Each row is a point. Each copy is the shape, with its points in the same order, stretched, turned, moved and blurred by noise. Is it also mirrored, or only turned?
(in the rows, 128 means zero)

Shape, 7 rows:
[[ 66 135  97]
 [102  54 206]
 [135  71 146]
 [ 75 122 107]
 [138 130  98]
 [176 148 182]
 [102  95 123]]
Copy 1, 7 rows:
[[ 65 148  79]
 [ 70  45 178]
 [118  86 135]
 [ 67 141  88]
 [125 146  90]
 [142 144 196]
 [ 92 109 107]]
Copy 1 is: only turned
Copy 2:
[[ 82 164  87]
 [212 155 144]
 [169 114 104]
 [ 99 159  90]
 [ 93  95  88]
 [123  70 169]
 [133 141  91]]
Copy 2 is: mirrored
Copy 3:
[[ 85  61 174]
 [ 25 144  65]
 [ 92 117  77]
 [ 84  75 153]
 [144 100 129]
 [130 197 116]
 [ 84  90 116]]
Copy 3 is: mirrored
Copy 4, 7 rows:
[[ 54 130 125]
 [124  83 237]
 [144 102 172]
 [ 69 119 136]
 [127 149 113]
 [164 188 191]
 [104 104 152]]
Copy 4 is: only turned

Shape, 7 rows:
[[160 124 123 175]
 [ 48  99 136 141]
 [167 213 136 160]
 [119 155 169 116]
 [174 137 175 145]
 [ 67  84  74  65]
 [118 152  95  72]]
Copy 1, 7 rows:
[[156  99 118 159]
 [ 51 143 115 132]
 [155  21 140 121]
 [111  93 165 104]
 [163  95 172 139]
 [ 80 176  71  58]
 [119 107 103  50]]
Copy 1 is: mirrored
Copy 2, 7 rows:
[[143 132 127 172]
 [ 38 127 144 122]
 [173 214 146 154]
 [117 163 177 115]
 [164 145 183 155]
 [ 67  96  96  55]
 [129 156 116  62]]
Copy 2 is: only turned

Shape:
[[170 114 128 246]
 [139 138 168 141]
 [ 98 142 163 137]
 [149 137 133 143]
 [112 107 139 111]
 [149  76 158  64]
 [117  57 173  65]
 [ 69 185 103 139]]
Copy 1 (8 x 4):
[[151 135 115 227]
 [148 136 168 130]
 [108 135 174 120]
 [148 137 131 131]
 [122  97 151  97]
 [172  63 162  66]
 [147  38 185  68]
 [ 62 177 130 107]]
Copy 1 is: only turned
Copy 2:
[[140 162 101 246]
 [134 159 149 141]
 [ 98 154 158 126]
 [143 126 141 154]
 [113 127 120 110]
 [160 131  91  65]
 [124 148  79  45]
 [ 65  94 199 151]]
Copy 2 is: mirrored
Copy 3, 8 rows:
[[190 127 114 239]
 [144 154 154 142]
 [105 167 142 144]
 [156 143 121 140]
 [105 125 133 122]
 [126  90 164  76]
 [ 87  82 177  87]
 [ 97 197  75 139]]
Copy 3 is: only turned
Copy 4 (8 x 4):
[[197 111 163 249]
 [134 127 170 147]
 [ 97 130 172 152]
 [148 118 139 160]
 [ 99  82 151 139]
 [117  50 161  86]
 [ 83  39 182  93]
 [ 80 161 103 175]]
Copy 4 is: only turned

Shape (10 x 6):
[[117 174 138 140 111 134]
 [165 122 130 137 122  65]
 [ 94  96 134 116 108  80]
 [177 101 135 112 110 175]
 [101 142  62 181  62 170]
 [185  97 172  92 147 168]
 [129 134 156 163 153 194]
 [194 197  52  98  75 143]
 [100  76 137 121 166  80]
 [132  83 184 169  93 135]]
Copy 1:
[[139 132  83 138 157  83]
 [158 151 156 107 102  57]
 [100 123 127  88  90  85]
 [201  94 128 109 134 143]
 [160 137  23 173  81 128]
 [190  94 173  85 172 146]
 [145 129 120 168 182 160]
 [249 148  32  88 125  70]
 [ 88 160 168  86 103 115]
 [134  80 159 163 114 119]]
Copy 1 is: mirrored
Copy 2:
[[138 169 120 145 113 149]
 [148 116 120 158 130  78]
 [ 78 116 124 132  97  94]
 [175  76 143 115 124 170]
 [136 128  43 141  68 194]
 [176  81 175 107 150 161]
 [150 119 159 168 130 222]
 [215 160  52  95 143 129]
 [ 68  94 139 142 147 111]
 [137  86 175 158  56 148]]
Copy 2 is: only turned
Copy 3 (10 x 6):
[[ 86 151 110 100 106 154]
 [114 116 129  67 124  79]
 [ 74 135 179 121 125  88]
 [159  85 142 128 118 165]
 [ 94 132  82 185  55 135]
 [153  82 164  96 166 181]
 [ 88  97  94 135 152 187]
 [208 174  87 110  71 124]
 [ 78 118 163 125 182  80]
 [ 65  57 153 108 105 148]]
Copy 3 is: mirrored
Copy 4 (10 x 6):
[[110 129 154 161 170 150]
 [148  81 136 150 156  81]
 [ 92 103 143 150 102  86]
 [169 120 121 137  97 164]
 [ 94  82  91 185 150 222]
 [194 164 152 128  98 126]
 [159 179 147 211 130 167]
 [134  98  67  68 206 190]
 [110 127 132 180 102  62]
 [153  96 190 194  86 139]]
Copy 4 is: mirrored

Shape, 11 rows:
[[148 114 147 152  92 134]
 [105 101 117 156 135 110]
 [133 109 134 157 177 117]
 [131 144  78 150 124 217]
 [144 118  72  96 159 108]
 [117 118 123 161 176 175]
 [174 106  66 152 158 120]
 [113 167 131 137 171 104]
 [111 112 144 149 174 112]
 [132 145 104  91 134 245]
 [112 109 141 135  81 184]]
Copy 1 (11 x 6):
[[132 122 158 146  81 141]
 [100 107 135 155 138 110]
 [133 123 149 148 170 126]
 [ 97 150  81 177 102 217]
 [117 141  78 108 150 113]
 [107 130 134 164 161 181]
 [157 122  72 154 146 129]
 [105 183 143 145 158 110]
 [112 126 160 143 169 118]
 [ 84 167  98 120  98 249]
 [ 86 112 149 145  66 181]]
Copy 1 is: only turned
Copy 2 (11 x 6):
[[115 116 151 167  94 133]
 [144 105  92 152 114 103]
 [168 127 114 156 146 102]
 [102 147  82 168 150 213]
 [ 98 118  82 113 183 102]
 [176 133  97 155 152 155]
 [106 121  95 182 182 104]
 [158 179 103 119 137  91]
 [175 122 110 142 140 103]
 [112 140 111 114 168 242]
 [113 105 123 149  80 187]]
Copy 2 is: mirrored
Copy 3:
[[161 127 147 179  92 127]
 [106 137 115 164 124  90]
 [121 150 121 178 163 118]
 [122 130  81 161  74 197]
 [141 129  77 112 166 109]
 [104 156 102 181 142 173]
 [168 117  59 162 154 126]
 [118 207 120 143 142 102]
 [108 148 137 160 171 111]
 [113 134 112 105  77 245]
 [119 112 151 152  54 154]]
Copy 3 is: only turned

Shape:
[[200 129 143  97 131 120 152  86]
 [231 109 113 131 133  81 178 150]
 [ 65 120 167 144  83 128 120 202]
 [196 124 113 116 114 169 131  40]
 [ 62 154 104 176 127 113 106 171]
 [ 43  92 125 133 190 153 150 208]
 [ 60  70 152 192 147  98 121 163]
 [ 43 101  95 123 137  87 158 171]
 [167 158 170 108 132 104 155  58]
 [179 105 126  67 137 113  84  74]
 [ 74  63 106 132 116 117 177 165]]
Copy 1:
[[174 144 125 105 138 128 154  69]
 [206 105 105 122 128  59 190 111]
 [ 73  94 146 157 132 139 170 195]
 [181 147  75 116 135 182 125  46]
 [ 75 149  81 170 166 119 158 191]
 [ 63  81 113 116 234 127 186 186]
 [ 70  85 120 203 196  91 151 153]
 [ 45  99  84 130 165  89 196 151]
 [146 184 147 130 144 132 158  53]
 [143 135 103  81 137 120  85  74]
 [ 77  54  85 137 156 111 203 134]]
Copy 1 is: only turned
Copy 2:
[[116 167 158 107 120 110 108  44]
 [ 53 187 170 121 110  57 129  80]
 [140 107 171 154 102 118 128 209]
 [101 149 130 127 121 172 100  21]
 [134 134 117 211 127 111 112 179]
 [115 111 151 144 224 113 137 206]
 [112  68 161 197 160  92 139 161]
 [127 102  88 137 155  84 159 177]
 [165 162 150 128 108 112 120  38]
 [120 124 125  96 127 112  52  47]
 [ 94  93 124 122 145 100 177 165]]
Copy 2 is: mirrored

Shape (13 x 9):
[[198 128 177 217 152 110 155 101 152]
 [111 129 205 143 192 105  67 105 134]
 [155  94 133 159  78  71 149 168 179]
 [126  92 165 103  72 115  88 170  98]
 [119 168 136  51 119  98  86 137 123]
 [154 138 209 168 106 133 150 150 117]
 [174 146 125 166  90  91 118 108  70]
 [198 162 145  61 152 146 115 122 143]
 [168 140 159 171  87 166 101 106 175]
 [ 71 148 131 112 123  93  65 202 106]
 [108 118  22 122 158 141 116 136 158]
 [ 54 144 185  84 109  69 112 141  90]
 [180  42 140 172 118 157 181 134  27]]
Copy 1, 13 rows:
[[192 130 199 185 158  76 153 128 149]
 [103 135 190 119 211  88  61 114 135]
 [139  75 130 142  92  56 140 179 182]
 [113  84 149  87  94 108  61 181 108]
 [101 150 119  25 131 100  90 140 134]
 [133 135 215 147 113  99 130 179 113]
 [175 137 126 129 101  76 112 127  75]
 [183 155 155  36 161 136 126 147 152]
 [165 153 154 162 113 145 103 147 173]
 [ 51 133 100  79 149  71  72 198 107]
 [120  97  26 103 188 142 148 149 146]
 [ 35 121 166  62 120  64  92 132  94]
 [191  37 180 152 119 138 149 165  23]]
Copy 1 is: only turned
Copy 2, 13 rows:
[[188 108 181 206 152 104 144  93 155]
 [193 118  97 119 196 191 156 120 142]
 [160  74 125 146  74  73 125 139 194]
 [151  88 118  83  82 148 104 179 122]
 [141 182  90  53 122 143 105 138 151]
 [174 119 188 151 105 146 153 158 130]
 [153 130 132 153 104  97 102 112  70]
 [143 183 164  85 154 139  69 113 173]
 [182 127 149 179  83 174  93 100 175]
 [122 140  46 103 116 151 134 206 142]
 [ 41 122  66 156 129 137  72  98 188]
 [146 134  79  51 102 155 190 150 108]
 [ 86  31 214 153 113 117 103 137  57]]
Copy 2 is: mirrored
Copy 3 (13 x 9):
[[221 127 179 179 167 112 197 128 163]
 [111 131 208 162 185  96 100 125 171]
 [155  77 140 173  79  86 173 205 157]
 [124 100 174 142  75 103  90 185  91]
 [ 95 141 147  78 117  72  93 141 124]
 [159 144 207 162 107 130 176 175 116]
 [186 127 146 155 114  71 150 113  67]
 [180 152 149  46 153 113 123 139 151]
 [190 160 148 179  88 142 133 138 177]
 [ 65 130 140 151 132  74  78 203  96]
 [118  86  17 126 168 119 116 150 139]
 [ 36 111 196 127 109  77 123 146  90]
 [217  50 159 152 132 175 172 136  21]]
Copy 3 is: only turned

Shape, 12 rows:
[[128  88 156 143 140 140 158  67 111]
 [ 71 111 113  92 167  94  93 188 127]
 [143 207  60 105  81 145 119 155 147]
 [124 153  80 124 115 174  52 143 178]
 [131  75 180 201 127  88 183 109 172]
 [107  84  98 168 111  96 127 113 124]
 [124  25 140 164 143 134 180 125 148]
 [137 143 104 101  52 141  56 163 125]
 [163  37 145 112 149  82 158 103 162]
 [118 130  44 111  90 131  94 128 152]
 [177 157  67 155 108 155 102 175 111]
 [113  50 154 150 110 135 207 129 149]]
Copy 1, 12 rows:
[[123  72 151 148 172 133 158  92 127]
 [ 93 167 140 119 131 101  90 205  89]
 [153 190  78 115  62 177 114 154 166]
 [127 146  67 131  98 191  38 143 130]
 [118 110 175 208 183  89 117 110 213]
 [ 91 130  89 163 144  76 124 129 152]
 [ 92  56 166 184 175  98 135 161 173]
 [116 147  89  96  50 126  53 125 151]
 [115  79 152 113 208  91 111 152 196]
 [ 85 150  52 115  95 147  90 144 160]
 [181 138  68 156  69 136  98 162 131]
 [ 92  71 175 171 142 119 157 149 195]]
Copy 1 is: only turned
Copy 2 (12 x 9):
[[117  94 145 183 166 140 178  80  98]
 [ 73 119  75 115 140 110 113 203  94]
 [132 207  82  79  94 144 153 129 175]
 [114 143 103 103  73 180  86 136 166]
 [143  88 141 249 170  85 178 120 152]
 [ 98 126  95 183 110  96 145 106 102]
 [131  43  99 204 142 107 188 129 112]
 [103 149 136  84  51 115 120 141 136]
 [125  36 103 163 174  67 156  95 135]
 [ 96 148  65 107  73 139 134 108 147]
 [182 166  87 108  89 133 128 133 117]
 [123  66 121 196 138 103 227 139 131]]
Copy 2 is: only turned

Shape (17 x 11):
[[107 210 110 112 125 116 140 165 147 134 154]
 [130 128 161 137 131 104 176 108 136  81  80]
 [125 123  95 164 114 156 154  68  89 167 114]
 [101 182 114  79 153  91  59 172 128 162 138]
 [203  75 100 175  73 178 161  95  94 155 131]
 [105 113  66  73 197 127  93 156 137 195 175]
 [133 119 174 138 121 115 118 143 128  91  92]
 [143  99 157 183 137 121 145  82 150 108 123]
 [ 96 118 190 138  85  84 128  95 136 111 113]
 [141 118 114 128  90  60 160 129 147 105  83]
 [112 177 136  83 139  86 113 176  92 101 184]
 [120 201 117  46 145 130  75 128 134 125 135]
 [144 154 109  79 141  92 117 138 153  95 167]
 [123  96  59 135 104 193 159  98  46 133 125]
 [143 124 122 188 126 107 111 123 123  80 103]
 [ 90 134 127 108 106 123 111 166 176  92 135]
 [157  90 108 150 126 198 188 109  81 200  91]]
Copy 1:
[[117 145 100  95  89 140 170 130 180 170 108]
 [ 94 141 162 153 122 102 182 130 108  87 120]
 [103  96  95 151 112 180 132 117  63 149 151]
 [105 135 126  59 103 114  90 107 172 185  83]
 [189  80 109 168 110 140 129 178  37 139 172]
 [113  80  92  75 185 139  78 126 176 204 116]
 [121 128 180 145 107  94 139 122 123  95 107]
 [114 129 169 182 128 111 141 131 110 123 179]
 [ 83 106 186 140  72  98 146 120 120 102 159]
 [ 91 122 121 137  99  58 152 168 106 102 125]
 [143 122 118  62  99  98 161  75 179 133 114]
 [105 163 141  27 120 150 127 119 158 156 104]
 [130 143 124  66 139  92 149 145 173 132 149]
 [142  72  60 132 134 194 121 114  67 101 127]
 [135 154 129 170 109  96 119 115 116  92 141]
 [105 121 142 121 100 120 127 161 195  97 112]
 [140  62 111 171 143 183 144 147  36 170 108]]
Copy 1 is: mirrored
Copy 2 (17 x 11):
[[106 210 107 132 128  79 131 138 128 135 137]
 [134 133 138 126 174 153 186  69 105 145 107]
 [126 116 147 167  71 125 162 110  81 164 116]
 [112 160 107  67 142  62  61 126  98 121 125]
 [188  87 137 168  57 171 168 120 113 189 169]
 [ 97  82 114  80 125  21 119 179 116 149 152]
 [154 129 140 111 169 165 122  88 119 135 114]
 [148 103 164 165 146 121 176  75 141 151 120]
 [124 146 181 100 125 149 128  32 130 152 125]
 [124 134  99 102 157 144 148  42 103 187 152]
 [132 182 142  90 152  88 117 114  89  98 180]
 [125 169  88  59  98  85 124 123 119  82 123]
 [135 145  98  91 138  78 151 101 131 107 179]
 [121  94 134 145  60 166 170 151  50 151 163]
 [148 111 118 166 159 149 123  67 105 122 133]
 [ 89 148 118  97 152 131 120  93 168 121 165]
 [145  98 156 149  80 151 180 174  90 222 103]]
Copy 2 is: mirrored
Copy 3:
[[117 197 151 106  93 130 136 164 153 189 144]
 [154 170 173 130 146  74 182 129 124  95 134]
 [106 147 150 187 123 135 167  74  82 166 108]
 [128 128 187 102  37 114  95 147 186 198 137]
 [178 138 107 195 134 178 151  66  60 121 134]
 [136  76 178 113  73 173 145 106 195 249 158]
 [156 143 173 131 121  95 126 135 148  76 135]
 [149 153 139 173 162  90 155  80 149 105 146]
 [122 152 150 104 139  48 111 100 128  97 120]
 [172 144 115 109 104  69 183 134 118 119 112]
 [126 146 173  92  83 102 102 175 135 170 208]
 [132 176 213  88  28 127 118 112 165 171 165]
 [163 158 148  92  76 106 148 123 162 160 201]
 [ 92 112 151 172 106 185 189  96  48 145 147]
 [135 146 122 186 104  90 159 127 145  87 150]
 [116 151 137  76 104 124 140 139 181 113 148]
 [157 124 182 188 150 197 168  89  69 165  81]]
Copy 3 is: mirrored

Shape:
[[143 199 168 141 200 117 167 149  86 128 152]
 [168  76  81  89 132 109  52 104 104 162 135]
 [166 157 120 217 137 123 145  95 205 143 165]
 [143 125 167 142 115 136 136  91 178 154 118]
 [ 93  98  76  64  98  96  19 131 133 156 158]
 [173 132 187 173 154 104 108 105 128 129 154]
 [137 120 127 177 118 101 182 123 140  99 158]
 [147 151 120 159 101 153 132  84 126 146 160]
 [145 148 156 162 152 165 116 144 131  90 150]
 [148 129 105  92  74  79  40  91 122 133 147]
 [120 158 137 187 143 115 115 152  93 137  99]
 [194 160 117 159 106 124 150 128 172 111 129]
 [146 115 103  82 141  80  52 108 130 143 113]
 [106 163 139 145 190 129 112  90  95  89 117]]
Copy 1 (14 x 11):
[[105 215 161 126 244 100 144 126 123 145 135]
 [219  94 127  61 113 118 136 121  91 138 124]
 [154 192 227 175 103  56 176  68 142 134 144]
 [120 138 203 118 113  94 151  86 176 137 136]
 [170 110 111  36  59 110 102 150  82  90 167]
 [142 131 216 146 169  93 130  89 112 145 153]
 [116 153 152 172 143  86 180  79 136 113 143]
 [142 171 168 120 114 127 148  51 129 144 150]
 [136 166 190 148 164 154 149 116 139 100 166]
 [183 113 125  68  91 103  77  86 104  89 166]
 [110 183 161 160 137 120 110 138 118 133 100]
 [173 185 163 162 122  86 143  69 179 107 153]
 [194 113 138  65 120  87 106 133 101 101 116]
 [113 175 189 105 185 138 137 108  96  68  85]]
Copy 1 is: mirrored
Copy 2 (14 x 11):
[[157 192 168 111 201 102 153 153 114  85 188]
 [156  83  95 110 135  85  62 124  98 196 120]
 [135 132 102 229 148  77 155 135 184 119 196]
 [127 133 153 171 119 119 137 128 179 149 135]
 [ 79  88 110  99  83  94  20 155  83 178 129]
 [174 123 178 161 155  63 122 130 156 120 167]
 [137 101 116 143 132  89 187 137 146  86 174]
 [152 127 126 187 118 127 147 129 110 136 179]
 [153 115 157 166 168 139 116 159 140  83 168]
 [144 114 116 131  60  75  46 119  99 145 137]
 [138 139 148 169 168  84 144 173  89  90 118]
 [171 143  83 172 124 108 139 145 175  94 161]
 [129 123 112 104 127  76  47 119 121 164 111]
 [125 142 168 144 190 119 116  92  99  85 142]]
Copy 2 is: only turned
Copy 3, 14 rows:
[[117 189 177 160 219 141 161 132  87  91 158]
 [148  82  77 101 126 133  59 112 115 196 134]
 [209 170 160 202 116 132 153 118 195 113 163]
 [136 126 193 143 105 132 149 135 173 154 130]
 [ 89 100  60  84  85 117   7 146 141 146 153]
 [169 120 196 181 137 116 129 117 101 135 173]
 [161 129 129 159 118 103 197 128 132  77 144]
 [148 155 136 148  96 180 150 103 133 132 149]
 [154 122 172 165 145 173 136 151 119  78 141]
 [144 136 111  87  58 110  43 112 101 153 146]
 [114 162 137 200 150 128 128 154  86 119 105]
 [211 167 154 132 112 133 162 156 147 113 117]
 [135 117 116  95 132  97  44 119 126 165 117]
 [107 140 169 166 171 146 110  74 106  80 103]]
Copy 3 is: only turned
Copy 4 (14 x 11):
[[188 178 131 135 219 123 151 122  55 123 101]
 [144  40 105  92  77  72  72 121 136 121 116]
 [194 164  96 225 182 135 104  99 171 118 165]
 [163 125 151 157 133 157 130  86 154 129 123]
 [ 81  97 118  80  41  51  61 138 152 130 121]
 [198 127 177 159 183 105  94  98 127  96 118]
 [151 136 124 196 167 113 173 115 125  73 145]
 [146 125 115 181 127 148 110  84 102 108 160]
 [150 138 137 157 192 157  95 140 116  78 121]
 [140 115 138 113  38  58  69 110 137  76 121]
 [151 144 127 195 146 118 108 144  82 114  71]
 [196 152 102 181 138 146 138 151 144  78 143]
 [154 101 116  85  84  72  88 121 153 118  77]
 [143 152 111 132 185 126 105  81  85  76  54]]
Copy 4 is: only turned

Shape:
[[110 137 127 159 121 237 130 104  97  99 113 106]
 [ 84 133 117 125 102 114 144 163 166 109 148 100]
 [131  98 110 156 111 113 116 141 145 165 135 143]
 [216 161  99 179 144 127 139 102 111 148 124 206]
 [193 125 111 116 145 111 106 106  85 154 156 135]
 [139 111 143 158 122 121 130 128 159 144 147 144]
 [118 129 179 100  70 108  87 108 141 132  20 231]
 [105 148 139 141 138 111  68 103 148 144 109  93]
 [ 84 140 134  89 150 181 137 109 114 142 142 149]
 [105 144 183 162 152 114 135 171 148 160  66 114]
 [104 122 112 164 166 131  82 176 127 115 157  96]
 [ 96 121 103 148 160 143 141 128 151 143  22 121]
 [102 143 100 150 110 138 131 162 105 153 139 117]
 [117 126 135 123 162 173 123 135  47  89  82  97]
 [189 143 101 173 145 151 133 226 157 154 143 102]]
Copy 1, 15 rows:
[[ 89 131 156 157 147 216 168 140  97 112  99 103]
 [126 135 108 151  89  96 120 163 136 122 121  80]
 [172 104 102 192 115 144 125 130 139 149 140 144]
 [218 163  75 152 202 189 148  76 127 105 162 190]
 [169  97 110 153 202 147 125  80 102 135 196 145]
 [173 128 127 177 127 131 131 129 168 128 141 137]
 [157 151 160  72  50 161 115  84 128 155 133 246]
 [103 138 139 176 139 131  68 115 123 159 142 140]
 [ 83 125 130 125 158 148 181 146 131 150 152 144]
 [170 154 173 147 135 110 103 176 126 191  97 147]
 [126 105 129 206 149 115 100 186  98 112 140 126]
 [131 113 116 141 143 157 104 146 117 181  41 166]
 [137 134  99 176 126 145 148 149  87 149 146 108]
 [102  99 175 125 178 150 143 138  35 133 102 134]
 [232 109 100 173 173 155 101 215 123 127 146  91]]
Copy 1 is: only turned
Copy 2, 15 rows:
[[147 140 156 189 150 238 108 119 102  96 120 151]
 [101 159 130 128 132 120  95 169 147 114 126 106]
 [150  99 107 137 129  98 106 130 138 154 107 158]
 [222 110  71 179 177  97 196  93 129 139  93 164]
 [197  75 119 110 154 112 159  92 100 142 145 124]
 [150 108 123 137 159 116 129 145 152 146 119 165]
 [144 145 192  93  76  87 176 107 133 114   7 226]
 [140 121 178 105 162 143 103 118 152 156  75 113]
 [ 98 152 142 112 160 178 145 100  83 144 133 150]
 [126 123 179 150 178 106 121 196 103 162  50 143]
 [150 128 132 124 202 123  40 144 113 126 125 114]
 [ 82 105 131 163 140 152 120 146 105 128   9 128]
 [145 148 122 160 133 115  95 133  98 146 127 122]
 [140 108 188 151 165 166 108 125  42  74 107 117]
 [213 122  64 157 176 129  83 217 104 156 110 113]]
Copy 2 is: only turned
Copy 3, 15 rows:
[[102  84 138 181 165 214 187  99  96 101 109 100]
 [ 95 132 128 106 128 111 153 123 187 131  92 111]
 [130 102 107 121  76 133 132 134 135 160 112 159]
 [193 161  67 185 123 144 161 104 102 151 147 203]
 [178 139  90 110 142 144 105 133  97 147 147 142]
 [124 123 117 128  87 140 124 118 165 131 131 168]
 [167 177 135 108  45 166 126  37  75  99  11 191]
 [ 93 157 136 117 131 174  94  76 130 190  95 115]
 [ 89 126 105  83 160 183 165 118 105 105  89 159]
 [ 90 193 182 162 103 155 107 154 150 144  70 141]
 [101  99 160 142 174 103 123 133 144 175 121 146]
 [ 81 147 104 186 123 182 122 136 127 156  18 136]
 [107 118 123 126 126 118 168 146 109 168 109 128]
 [116 125 152 167 192 158 131 136  65  98  79  94]
 [170 118 152 175 144 116 159 196 192 197 118 143]]
Copy 3 is: mirrored
